Each row is a point. A path goes straight from each point to the next, and from the last back to the first. The post is the endless flat space through its rows: a point in 2 columns, a line in 3, a plane in 4, and so on, so that a path can go around it. How many times does the path go around the post? Going back the other way cancels.

Post (2 x 3):
0.093 0.151 -0.061
-0.016 -0.119 0.114
Path, 25 rows:
0.098 -0.117 0.078
0.136 0.097 0.055
-0.009 -0.178 0.339
-0.118 -0.115 0.125
-0.086 0.043 -0.112
0.069 0.056 -0.200
0.214 0.065 -0.092
0.159 -0.146 0.282
0.070 0.062 0.166
0.066 0.478 -0.224
-0.112 0.052 -0.046
0.006 0.157 0.079
0.174 0.163 0.106
0.084 -0.055 0.116
0.066 -0.057 -0.007
-0.041 -0.036 -0.058
-0.170 -0.222 0.168
0.010 0.050 0.176
0.094 0.067 0.116
0.270 0.227 -0.101
0.175 0.297 -0.250
-0.088 -0.064 -0.047
-0.082 -0.090 0.102
-0.075 0.148 -0.130
-0.008 -0.105 -0.081
Times around: 0

Post:
0.102 -0.105 0.048 -0.021
-0.069 -0.125 -0.090 0.040
-0.080 0.208 0.048 -0.066
Path (24 x 4):
-0.119 0.099 0.111 -0.090
-0.129 0.101 -0.018 -0.147
-0.016 -0.108 -0.256 0.052
-0.050 -0.246 -0.205 0.193
-0.033 0.530 0.368 -0.090
-0.215 0.062 0.003 -0.179
0.068 0.148 -0.052 -0.156
0.085 0.039 -0.126 0.035
0.083 0.068 0.196 0.112
-0.277 0.049 0.123 -0.040
-0.186 0.047 -0.084 -0.078
0.036 0.138 -0.223 -0.064
0.167 -0.122 0.019 0.150
-0.059 0.032 0.105 0.073
-0.095 -0.149 -0.041 -0.024
0.081 0.209 0.326 -0.157
-0.016 0.105 0.233 0.119
0.015 -0.159 -0.202 0.160
-0.036 -0.176 -0.160 0.011
-0.168 -0.022 0.002 -0.161
-0.084 -0.193 0.114 0.160
0.047 -0.190 -0.085 0.176
0.081 -0.163 -0.071 0.087
0.056 -0.011 0.261 0.090
Times around: 2

Post:
0.186 0.067 -0.057 -0.035 -0.242 0.064 -0.075 -0.172
0.254 -0.096 0.057 -0.033 -0.005 0.023 0.047 -0.072
-0.011 -0.081 -0.065 0.115 0.024 -0.041 -0.088 0.115
0.026 0.066 0.071 -0.004 -0.079 -0.013 -0.087 -0.177
-0.418 -0.121 0.131 -0.009 0.075 0.103 -0.028 0.192
0.078 -0.080 -0.122 0.104 0.073 0.024 0.030 -0.014
0.254 -0.012 0.035 0.030 -0.333 -0.038 0.135 -0.215
Path (26 x 8):
0.225 -0.030 0.186 -0.342 -0.030 0.254 0.023 -0.004
-0.262 -0.089 0.139 -0.045 -0.181 0.011 0.225 -0.166
-0.361 0.005 -0.279 0.221 -0.309 -0.011 -0.179 -0.050
-0.191 -0.254 0.058 0.051 0.054 0.051 -0.001 0.043
0.147 0.085 0.008 0.231 -0.179 0.023 0.044 -0.251
0.109 -0.094 0.164 0.031 0.150 -0.004 0.102 0.137
0.332 -0.168 0.077 -0.126 0.237 0.040 0.257 -0.166
0.040 -0.103 -0.034 0.100 -0.047 -0.113 -0.004 -0.133
0.060 -0.038 -0.010 0.010 -0.089 -0.013 -0.156 -0.245
-0.121 -0.138 -0.069 0.053 0.217 -0.150 -0.041 0.064
0.052 -0.033 0.027 0.025 -0.105 -0.041 -0.118 -0.114
0.035 -0.195 0.049 0.022 -0.264 0.258 0.185 0.007
-0.001 -0.145 0.286 -0.049 0.002 0.040 0.041 -0.020
0.097 -0.011 0.166 -0.197 -0.114 0.265 -0.015 -0.010
-0.055 0.037 0.117 0.056 -0.132 -0.189 -0.209 0.145
0.291 -0.073 0.287 -0.223 0.066 -0.045 0.004 -0.156
0.095 -0.053 -0.184 0.069 -0.147 0.055 -0.027 -0.223
0.426 -0.087 0.107 -0.080 -0.149 0.110 0.021 -0.156
0.123 0.028 0.031 0.116 -0.158 0.152 -0.013 -0.018
0.150 -0.094 -0.002 0.040 -0.034 0.186 0.134 -0.079
0.239 0.031 -0.098 -0.019 -0.209 0.109 0.185 -0.174
-0.192 0.042 -0.107 0.006 -0.238 -0.079 -0.091 0.079
-0.109 0.009 0.007 -0.060 -0.209 0.062 0.098 -0.110
0.147 -0.067 -0.197 0.089 -0.483 0.052 0.060 -0.329
-0.065 -0.104 -0.013 0.118 -0.278 0.048 0.063 0.015
0.018 -0.142 0.145 0.032 0.311 -0.006 0.000 0.133
Times around: 4
